Every row gives one point. Any point is a mix of the corners, with weights that add up to 1. It lies inside the corners' shape when no weight is negative. Is each point inside? If not, which corners have a negative weight?

Corners:
(1): [-40  38 -95]
(2): [35  1 30]
(3): [  1 -30  67]
(4): [ 45 -65  -9]
Points:
[-18  24 -58] -> inside
[26  1 17] -> inside
[-20  29 -44] -> outside (4)
[  0  12 -48] -> outside (3)

Corners:
(1): [ -3   9  16   0 -85 -27   8  26  36 -17  36]
(2): [  3  12  22   1   2 -20   9 -16 -18 -24  16]
(3): [ 39 -23 -22 -12 -64  -5 -49 -30  23  29  42]
(4): [-70  56  48  15  -1 -13   8   5 -16 -30 -10]
(5): [ 62 -24 -32  24  -2  15 -44 -43  76  14  -9]
(6): [-58   8  38  14 -22 -39  23   9 -29  -5   7]
(7): [-95  40  58  -2  12 -21  49 -13  -8 -20  17]
(8): [ 20 -18 -31 -25  19  41  19 -60  -3  26  -7]
(9): [-79  53  -2 -13  28 -61  38   2 -53   3   7]
(10): [ 78  -6 -40 -24  49  -6 -46 -30   1  76 -18]
(11): [ 19 -25 -36 -40  54   9 -31 -27  -6   6  -6]
(12): [ 58 -30 -63  -5  23  47 -19 -26  27  28  30]
Points:
[-21   8  12  -6 -14 -11   2 -18   7   3  20] -> inside
[ 20  -7 -23 -10  22  14 -15 -38  10  16   0] -> outside (1, 6)
[ 17   2 -13  -6  14  -7 -10 -20   2  17   6] -> inside
[ 16  -6 -14 -10   2  -5  -6 -17   6  20  12] -> outside (4)
[-18   4  15   6   1   1  14 -12   4 -16  12] -> outside (3, 9, 10)
[ 13   2 -13 -10   2  -9 -16 -19   5  22  -7] -> outside (2, 7, 12)
[ 12   1 -16  -7   5  -9 -13 -18   2  16   6] -> outside (7)
[-18  15  14   1  -8 -15  -4 -22 -10  11   4] -> outside (1, 11, 12)
[  0   6   5  -2 -34 -15   1   2  17  -1  20] -> inside

Corners:
(1): [ 15 -13 -11 -19 -53  39  17  19  35  21 -46 -26 -11 -12 -60 -65 -21  11
 -50 -36]
(2): [-17  40  26  -1 -54 -37 -40  65  61  73  45 -44 -32  21  28 -43  52 -28
  -5  57]
(3): [ 72  -9 -48   2 -34 -30 -47  14  61   5  41  59 -21  67   2 -57 -54 -29
  23 -24]
(4): [ -5 -28 -23  22 -58  20 -18  50  -9  23  53 -57   1  11  62 -25 -27 -36
  25  18]
(5): [ -2  15 -16 -43  21  68  -8   6   0  23   9   9 -32  28   7   9 -49 -18
  48  21]
(6): [-52  -3 -33 -33  12  32  25 -58 -22 -28  32 -49 -18  59  40 -60 -95  47
  30 -44]
(7): [ -3   9  13 -12   4  49  35 -27  13  25  21 -35 -43   6 -10  57   0  16
 -48  31]
(8): [ 12  53 -40  30   3 -38  10  63  55  10  -1  30  21  34  11 -29  16  -4
  17  36]
(9): [-24  49 -67 -42   9  40  42  49 -59  57  22  48  18 -28   9 -47 -70  76
  51 -34]
(10): [-11  76  32  17 -65 -15 -62  -1  49 -24  -6  26  15   7  48 -28  48   0
  26 -37]
(11): [ -1 -18  10 -46  10  58 -23 -33  -4  14  25 -16  20  14   3 -67  20  52
 -46  41]
(12): [ 25 -68  17 -10 -66  22 -14 -48 -31   7 -29 -31 -69  -3   2  45 -86  46
 -40  61]
(13): [ 33 -52  53  17  40 -24 -33 -30 -43 -21 -45  25 -38  28 -44  37  30  70
  34  18]
(14): [-20  50  11  -8 -85 -36  -5  28  -6  83   8  19 -30 -46 -20  17  32 -52
 -75  28]
(15): [-49  39   9 -31 -48   0   1  11  36  -6  11 -27   7  47  36  32  57 -14
  24  -9]
(16): [ 11 -16  49  33  17   0   6 -42 -28  75 -15   2  32  40 -39  64  19  51
 -65  23]
(17): [ 21  74 -10 -36 -25 -30 -27  19  50 -19 -35 -60  15  32  22  -2  44   7
 -65  -4]
(18): [-19 -13 -47 -15   5 -37 -28  27  32  32 -16  29  20   9 -16  -3 -24  33
 -45 -26]
(19): [  5 -29  57  -1  -7  60 -38  10 -49 -28 -42  35 -54   3 -33   2 -17  39
 -26  27]
(20): [-52  34  28 -57 -23   3  88  59  25  66  29 -48 -11 -29  -7  79 -33 -50
 -24  24]
(21): [ -8 -61  19 -10  27  21  31 -64 -30  28  -4 -19 -32  76  39  52 -15   4
 -30 -12]
Points:
[-17  13  -5 -16 -17   7   0   6   8  21  16 -18 -14  25  15 -21 -16  15
   2   3] -> inside
[ -7  15   3 -11 -13   3   3  10  13  23   5  -5  -3  23   5   5   3   2
 -11   4] -> outside (12)
[  7  -3  16 -20 -39   8 -16 -13  30   3   6 -53  -6  41  24 -16   2  -1
  -7   5] -> outside (7, 8, 9, 14, 18, 19)
[-10   7  10 -12 -15   3  -6   8  -3  22  -5  -8 -10  13   1   0   4  18
  -8  11] -> outside (3, 7)
[ -6   1  16  -4 -12   7  -1  -9  -1  26  -3  -7  -3  28  -3  20   5  19
 -20   8] -> inside
[ -6  19 -19 -20  -7  15   5  19  -4  28   6   9  -4   8   4 -11 -23  24
   2  -1] -> inside
[  5 -13   2  -7   3   0 -12  -2  -9  13   8   6  -3  30  13 -11 -20  33
   1   7] -> outside (1, 5, 7, 14, 15)
[ -2  11   7  -7 -18  12   1   2  15  24   9 -15 -22  15   3  11  -1   9
 -20  21] -> inside

Corners:
(1): [  2 -45  33 -18 -14 -17  -4 -24 -22 -56  34 -26 -25  38  12 -25  48 -14
   2 -26]
(2): [ -6  18   2  30 -23 -56  11   1 -38 -19  16  -2  21  -4   3 -37   4  56
  55   2]
(3): [-57  10  22  14 -12  34   1  29 -38 -29   0  -2  35   8  -8 -24 -51  33
  -1 -43]
(4): [  6 -33  -6  36  23  -6   8 -25  -3  -3  15   7 -22  -8  59  -5  32  -5
   5  44]
(5): [ -2 -17  26   0 -12  95 -36  28  18   0  -1 -29  10 -25 -18 -41  -3 -64
 -29  15]
(6): [-11  28 -24 -25 -36  33   8  25 -77 -14 -94 -43  12 -21 -32  33 -18  52
  18   0]
(7): [ 26  20  30  32  -7 -43  29 -11  19 -55   6  78 -67  -8  22   9  61 -12
  -2  44]
(8): [-29  -6 -20 -52  46  37 -19  24  22   3 -15 -11  24  -7  -1 -53 -10  10
 -23 -32]
(9): [ -4  17 -25  32  14 -78  27  22 -21  12 -22  20 -11  15 -27  16  28  56
  19 -40]
(10): [ -3 -25   5 -27 -31 -18   8  12  17  -2  12  27  -7 -11  65  29   8  22
   5 -34]
(11): [ 59  22  26  18 -10  -4  13 -29 -30  26  38  39 -35  71 -21 -11 -14  -2
  -8   2]
(12): [ -9  -5 -21  22  26  -5  13  10  58  -2   0  37 -13  28 -32  52  35  -1
  36  59]
(13): [-21  73  -2 -32 -33 -36  18   6 -38  41 -39   5   7  46  -1 -24  -2  49
  -3  -7]
(14): [ 28 -11  16   5  23  37  31 -22  38  -5 -25 -16  14 -27 -16  -9   9 -28
   5 -18]
(15): [-26 -24  41 -53  37  29 -32  14  20  -2  23 -33  37  -8  -8 -45 -40 -44
   1 -14]
(16): [  9  18  14  24 -31 -54   2 -24   2 -19   7   8 -55  -9  33 -10   5  42
 -19   7]
(17): [ -8 -11  46 -10  -4  41  44  66   7 -25   0 -11 -31  42 -33 -18 -12  22
  17  39]
(18): [ -5 -17  31  37 -16  -5 -14  16 -26 -17 -61  22  19   8 -29  -7  15  58
  66 -18]
(19): [ 11  -1   8 -33  45  17 -25  14  39 -29 -31 -32  55  36 -16 -25   1 -36
 -23   0]
(20): [ -8 -32 -22  10 -18 -17  22 -41  -6 -21  39  41 -16 -18  -6  14  11  -8
 -50  65]
(21): [  1  19  57  -9  25  42 -27  13  16   3  -3 -66  44   7   7  -8  33  30
 -11 -41]
Points:
[ 7  6 11  8  7 -1 -3 -9  2 -9 -9  1 -1 12 -7 -4 18 -7 -6  8] -> outside (2, 8, 10, 17)
[ -9  13   1   0  -1  -8   8   7   3   0 -10   9   1  19  -9   0  10  17
  10  10] -> inside
[-12   1  13   3  -3   2   1   6 -10 -13   2  -4  12   2  -3 -18  -3  16
   6  -5] -> inside
[ -3   2   8   3   7  -7  -9  -3  -4  -4   4  -2  -3   5  -7 -13  20   8
   1   7] -> outside (3, 10, 14, 17, 19)
